Each row of a before or after table is a point. One or more steps were done to the points. Then noise was added and the rows were shuffled. The steps act on columns, c1 being the first. Name the steps. A step turns or swaps two columns, mirrors them in a line or flattens them onto one, adds a multiple of one to another, or multiplies or shifts one. Angles are multiples of 10 degrees, from the lower column toward the higher: turns from -170 to 170, lines from 10 to 170 but not 90. Use the fewest steps. Two steps may share a column if one is a turn and the other turns, adds or multiplies; they go together, in the order done. Otherwise the lowest column goes first.

Before (13 x 3)
0:  -0.8   1.8   5.4
1:   1.9   1.2   5.0
2:   2.5   3.7  -4.1
3:   1.7   1.4 -10.4
4:  -5.6   3.4   1.9
5:   5.5   3.6  -4.3
6:   2.7  -0.4  10.9
7:   2.1  -4.1   4.8
8:  -1.4  -0.3   3.7
9:  -1.7  -1.2   4.1
10:   7.7  -5.7   3.2
11:   2.9   1.2  -2.8
12:  -3.2   2.7  -0.8
After (13 x 3)
0: -1.9  5.7  9.7
1: -2.7 -3.5 -9.9
2:  1.2  5.4  3.1
3: -6.5 -0.1 -5.1
4:  1.7 -4.7  3.6
5:  0.8  0.8  3.7
6: -2.5  9.7  0.0
7:  2.2  1.3  4.2
8: -4.1 -2.3 -3.7
9: -1.8  1.4  3.5
10:  0.6 -4.7  0.4
11: -3.2  0.3 -2.8
12: -1.0  0.8  5.9
Steps: turn c1 and c2 by 140 degrees; turn c2 and c3 by -20 degrees

Before (10 x 9)
0:   0.8  -3.2  -2.4  -2.7  -2.1   9.6  -7.6  -5.1   3.3
1:   4.9   7.1   2.7  -5.7  -4.8  -3.9  -0.7   4.2  -8.2
2:   2.1  -3.5  -7.7  -5.9  -0.1   1.9  -5.0  -4.5  -2.7
3:   9.9   0.1   2.1  -4.1   3.8   4.3   0.2   0.5  -5.8
4:   1.9   2.1  -4.5  -0.3   1.6   8.7  -0.8 -10.3   1.1
5:   0.2   0.0   2.5  -5.7   1.2  -2.2   2.4   3.2  -3.4
6:   4.7  -3.2  -8.6   0.5  -1.9   7.7  -1.2  -3.1   4.5
7:  -1.2  -1.1  -7.2   1.3   0.5  11.1  -3.8  -2.7  -2.9
8:   6.0  -1.3   4.5   0.8  -1.2  -3.7   0.1  -0.1  -8.0
9:  -0.8  -0.4 -10.0   0.5   3.5   4.6 -10.9  -3.1   6.0
After (10 x 9)
0:  10.1   0.1  -3.9  -4.7  -0.9   4.5   0.5   0.4  -5.4
1:  -1.4  -1.4   4.2   4.4  -5.8  11.3  -3.7  -2.6  -3.1
2:   4.7   0.1   2.1 -10.0   5.5  -4.3   1.5   4.4  -8.6
3:   4.7  -0.6   7.0   3.6  -5.3   7.3  -1.8  -3.1   4.6
4:   0.5   0.7  -2.6  -8.8   1.5  -2.2   2.0   3.4  -3.3
5:   2.5  -2.0   5.2  -1.7  -5.8   1.6  -5.7  -4.7  -3.1
6:   0.8  -3.1   3.1   2.5  -0.6   9.3  -8.0  -5.1   3.5
7:  -0.8  -3.4   3.8   3.6  -9.9   4.7  -9.8  -3.0   6.2
8:   6.0   0.0  -2.2   0.8   4.2  -3.9  -0.6   0.1  -8.1
9:   2.1   0.1   1.9  10.2  -4.5   8.7  -0.4 -10.6   1.0
Steps: flatten c2 and c7 onto the line at 70 degrees; turn c3 and c5 by 130 degrees; add -1 times c8 to c4

Before (14 x 14)
0:   1.7  -1.5  -3.2   8.1   0.8   1.7  -0.9  -2.8   6.9   6.1  -1.8   3.8  -1.2  -1.6
1:  -1.6  -5.2   7.2  -1.9   3.0  -5.0  -4.7  -6.2  -2.6  -4.0  -1.9  -2.4   4.1  -0.5
2:  -1.0   3.7  -0.5  -0.9   1.0   1.7  -0.7  -2.8   7.7  -4.3  -3.6  -0.6  -5.3  -4.2
3:  -5.5   3.2  -1.8  -3.4  -3.3   4.2   2.8  -6.3   4.8   1.9  -6.4   1.7  -2.0   5.5
4:  -5.4  -1.2  -6.0   3.4  -2.3   6.2  -5.9  -4.1   3.1  -2.0  -4.0   4.8  -3.6  -0.2
5:  -1.1   4.5  -6.2   7.2   6.2   7.1  -0.4  -3.4  -1.7   5.1  -3.5   1.2  -4.5  -4.3
6:   2.2  -8.3   3.8   3.5  -4.4  -2.5  -0.2   1.3  -3.5  -6.8  -6.2  -6.9   5.3   0.7
7:   1.5 -11.0   0.3   2.7   0.7  -6.3  -2.1  -8.1  -1.9  -6.6  -9.3  -7.1  -0.8   3.2
8:  -4.9  -8.5   2.3   2.4   1.3  -8.0   3.3  -4.9  -3.5  -8.9   2.3  -6.1   0.8   4.5
9:   1.5   5.1  -4.4  -1.1  -5.7   0.8  -2.4  -9.6   0.4   0.4  -0.1   1.8  -4.3  -5.4
10:   6.3  -6.7   3.7   2.9  -0.7   1.5  -3.7  -6.6  -1.7  -8.6  -1.7  -5.5  -0.5   7.0
11:  -3.9 -10.7   1.5  -0.4   2.3   0.6   0.5  -5.6  -0.1  -0.3   2.0  -9.6   0.6  -2.8
12:  -5.4   0.2  -4.1   7.3   4.0   5.9   3.4 -10.0   4.8   0.0  -1.5  -0.4   4.1  -5.5
13:  -5.2   7.1  -0.8   6.9  -2.1   2.8  -5.1  -6.1   5.0   3.7  -2.1  -3.4  -3.5  -3.1
After (14 x 14)
0:   4.6  -6.6   2.0   6.9   5.4   2.7  -7.3  -1.3  -4.0  -8.8  -3.1  -2.0  -0.1  17.7
1:  -2.3 -11.5   3.6  -0.3   9.9   0.4  -3.5  -3.5   1.9   0.0   0.4  -1.1   0.2  -7.1
2:  -5.7   0.5   4.8  18.9  -1.5   6.5  -5.4  -9.7   5.5   0.1   6.5   5.4   3.3 -13.4
3:  -5.4   6.8   1.6  17.2   5.2   2.4  -8.7  -0.3   4.1   3.8   0.9  -4.8  -4.3  -8.6
4:   0.2   4.7  -1.1  -2.6   0.4   0.3  -9.0  -3.7  -0.4   0.4   5.3  -6.5  -5.2 -12.8
5:   3.2  -7.4  -8.7   9.2   0.2  -2.3   1.6   1.8  -2.4  -7.4  -6.6  -4.7   5.9   2.2
6:  -1.0  -1.0   0.1  19.5  -2.2   1.8  -2.7  -1.9   1.9   6.9   3.2   1.6  -1.9  -4.0
7:  -5.1   3.9  -0.2  -1.9   5.4   2.6  -2.6  -1.3   3.7  -4.5  -0.1  -1.6  -4.9 -10.7
8:  -5.1  -0.9   2.2   8.5  -2.3   6.0  -6.6   1.2   4.2  -0.8   7.7  -2.3  -3.6  -0.2
9:   2.8 -11.6 -16.5   6.9   8.1  -6.1  -8.1  -3.4  -1.8  -6.9  -6.3  -1.9  -0.2   8.5
10:  -1.1  -8.6  -8.9   6.2   5.6  -7.9  -1.2  -4.9   1.2  -9.6  -6.0  -0.3   0.7  10.7
11:   1.0   5.1   4.9  17.7   4.6   7.1  -3.6  -1.9   0.0   4.9   8.7   5.4  -4.5 -10.9
12:  -5.0   3.3  -1.3  -8.5  -0.4   3.7  -3.6  -7.1   4.6   2.4   2.4  -2.9  -2.8  14.2
13:   0.7  -4.9  -6.5  -4.6   0.5  -5.2  -8.9  -0.1  -0.4  -3.9  -9.9   3.2   4.7  -0.7
Steps: flatten c1 and c9 onto the line at 140 degrees; add 1.5 times c6 to c11; turn c3 and c11 by -70 degrees; multiply c4 by 2.5; add 1 times c13 to c12; turn c5 and c12 by 70 degrees; turn c7 and c8 by -50 degrees; multiply c14 by 2.5
